Each row is a point. The points of each table are mixes of a few directions, plus a little noise. How many directions does each table use, and how many do they share? Where both have some left over, give the other angles between the two spaces (their principal angles), to ten degrees, smallest first.

First:
[[ 41  -9]
 [ 13  -3]
 [-60  14]
 [  7  -1]]
Second:
[[-23   6]
 [ 59 -13]
 [ 22  -5]
 [-47  10]
 [ -9   2]]
Directions: first 1, second 1, shared 1

First (6 x 2):
[[-36  24]
 [ 27 -19]
 [ 19 -12]
 [ 27 -17]
 [ -2   2]
 [-33  23]]
Second:
[[  3  44]
 [  0  21]
 [  0  -6]
 [ -4 -60]
 [  0 -10]
 [  1  13]]
Directions: first 1, second 1, shared 0; angles 60

First, 6 rows:
[[-15 -23 -60]
 [ -5  -5 -15]
 [-49  32  -2]
 [ 17 -10   3]
 [  3  17  35]
 [ 48 -11  39]]
Second, 5 rows:
[[-40  44  32]
 [ 12 -14 -10]
 [ 46 -51 -37]
 [ -6   7   5]
 [-12  14  10]]
Directions: first 2, second 1, shared 1

First:
[[-28 -25  -1 -24]
 [ 42  38   2  35]
 [-41 -37  -2 -34]
 [ 24  22   1  20]
 [ 29  26   1  24]
 [-11 -10   0  -9]
 [-46 -41  -2 -38]
 [ 32  29   1  26]]
Second (6 x 4):
[[-46 -23  60 -47]
 [  2  11  23   0]
 [ -8 -23 -54  -1]
 [ 19   9 -26  19]
 [ 21  27  21  16]
 [ 12   4 -26  14]]
Directions: first 1, second 2, shared 1

First (7 x 6):
[[ -6   4  12  -5   9  20]
 [ 25 -60 -45  13 -10 -11]
 [-10  10  18  -4  17  41]
 [ -5  13  14  -9  -2 -18]
 [-12  36  18   4   4  22]
 [  4 -13  -2  -9  -7 -38]
 [  4  10 -15  11 -13 -15]]
Second:
[[ -5  17  10 -13 -16 -27]
 [ 13 -39 -32   1 -28  23]
 [ 13 -50 -14 -16 -11 -36]
 [ -9  29  19   4  16  -4]
 [-10  36  14  11  15  19]
 [  7 -32  -4   6  28   2]
 [ -3  10   6  -2   2  -7]
 [ -6  29   0   9  -7  31]]
Directions: first 3, second 3, shared 2; angles 60

First (7 x 8):
[[  7   8 -17   8  15   1  13  -1]
 [ -6   1   9   6 -26 -11 -29  -5]
 [ -9  24  34  -7  18 -37  15  -8]
 [-10   7  19   3 -22 -23 -27  -7]
 [  7 -33 -12 -23  12  52  25  16]
 [ 13   1 -33  11  21  16  23   4]
 [ -3  -8   0   1 -18   4 -19   0]]
Second (10 x 8):
[[ -9  10  22  -1  -8 -23 -12  -6]
 [ -1  -3   8 -13  16   6  20   3]
 [  5 -21 -11 -13   9  34  17  10]
 [ -4 -20   5  -6 -26  16 -24   4]
 [ -1   6   6   0   6  -9   5  -2]
 [ -9  39  24  15   3 -60  -9 -17]
 [ 11 -27 -32  -1  -6  47   1  12]
 [  5   2 -15   8   3   4   2   0]
 [ -4  38  14  13  17 -50   8 -14]
 [  6 -24 -21  -2 -13  36  -8   9]]
Directions: first 3, second 3, shared 3

First:
[[ 21  -2   1 -23  -7 -35 -53  12]
 [ -3 -14  10  -1  14 -15  11   3]
 [ -6  -8   6   7  19  13  33   5]
 [-37   9  -8  29 -42  -3  -3 -45]
 [ 30   7 -10 -12  -4  13 -42  33]
 [-25 -14  -4  36 -38  -9 -42  -8]
 [ 35  33  -4 -49  35  21  45   2]
 [-14 -11   9  13  22  14  49  -2]]
Second, 8 rows:
[[ 44  -1 -54  22  18 -20   7 -11]
 [-60 -28  31   4 -13  19  -7  -8]
 [ 41  55  27 -41  -4  -3   2  31]
 [-31 -42 -21  31   3   2  -2 -23]
 [ -6 -34 -39  34  10  -7   1 -23]
 [ -3  25  37 -28 -11   8  -2  19]
 [-14  -3  12  -3  -4   6  -2   1]
 [ 29  28   5 -18   0  -5   3  14]]
Directions: first 4, second 2, shared 0; angles 30, 90

First (8 x 9):
[[ -5 -28 -10  50 -30  -8   5   8 -16]
 [ -1  11   0 -22  12   5  -6   2  13]
 [  2 -23  -8  60  -4 -20  42  -2 -20]
 [ 22   8  39 -14   7  -7   6 -39 -57]
 [ -1   6   3 -14 -18  -6   1  10  18]
 [  4  22  14 -39   1  -1  -3  -2  15]
 [-23 -23 -51  30  28  31 -30  21  25]
 [  2  25  13 -50   2   4 -13   2  22]]
Second, 10 rows:
[[-11 -10 -19  18 -23 -10   3  27  36]
 [ 18   4  41   2  -7  15 -59 -18  14]
 [ 16 -20  22  45 -14 -16 -32 -18  -2]
 [  4  11  13 -46   3  10 -41 -15 -15]
 [ 14  -1  15  11  28  -7  16 -28 -36]
 [ -2  30  -7 -33  39  11  43   5  21]
 [-21 -19 -33  19 -35  -6  16  30   0]
 [  7   9   8   7  25   0  24  -8   9]
 [-10  -8  -8  20 -11  22  38   6 -41]
 [-16   1 -32 -42  -5 -20 -12  18  16]]
Directions: first 4, second 5, shared 3; angles 90

First:
[[ 11   0 -15   5   9  -2   1  -6   5 -19  11]
 [  6  35 -15 -30  29  24 -11  11  11  34 -30]
 [-18 -25  32  17 -35 -15   8   0 -15   4   6]
 [  3  24 -19 -25  30  17 -14   6   8   9 -15]
 [-21 -19  12   3 -11 -11  -6  -2 -11 -20  13]
 [ 10  -3  12  14 -17  -4  15   0   0  17  -4]
 [ 11  -5   9  16 -16  -5  15  -2   0  11   0]
 [ -2  -7 -16   0  13  -5  -8  -7   1 -35  18]]
Second, 11 rows:
[[  3  -5   0   1   4 -11  15 -10   3 -10   0]
 [ -1  -1  -3   4  -4   9 -20  15  16   4  -6]
 [ -3   8   1  -3  -5  14 -16  10 -11  14   2]
 [  1   5   5  -9   7 -17  38 -30 -35  -5  13]
 [  2  -3   0   0   4 -10  16 -10  -2  -8   1]
 [ -1  -3  -4   6  -5  12 -28  21  26   4  -9]
 [ -6  19   5 -11  -4  16  -8   0 -43  23  12]
 [  9 -27  -7  13   8 -27  20  -7  55 -34 -15]
 [ -2   3  -1   1  -5  12 -19  13   6   8  -3]
 [ -5  21   8 -15  -1   8  12 -14 -60  20  18]
 [  4 -16  -6  11   0  -6  -9  11  45 -15 -14]]
Directions: first 3, second 2, shared 0; angles 50, 80
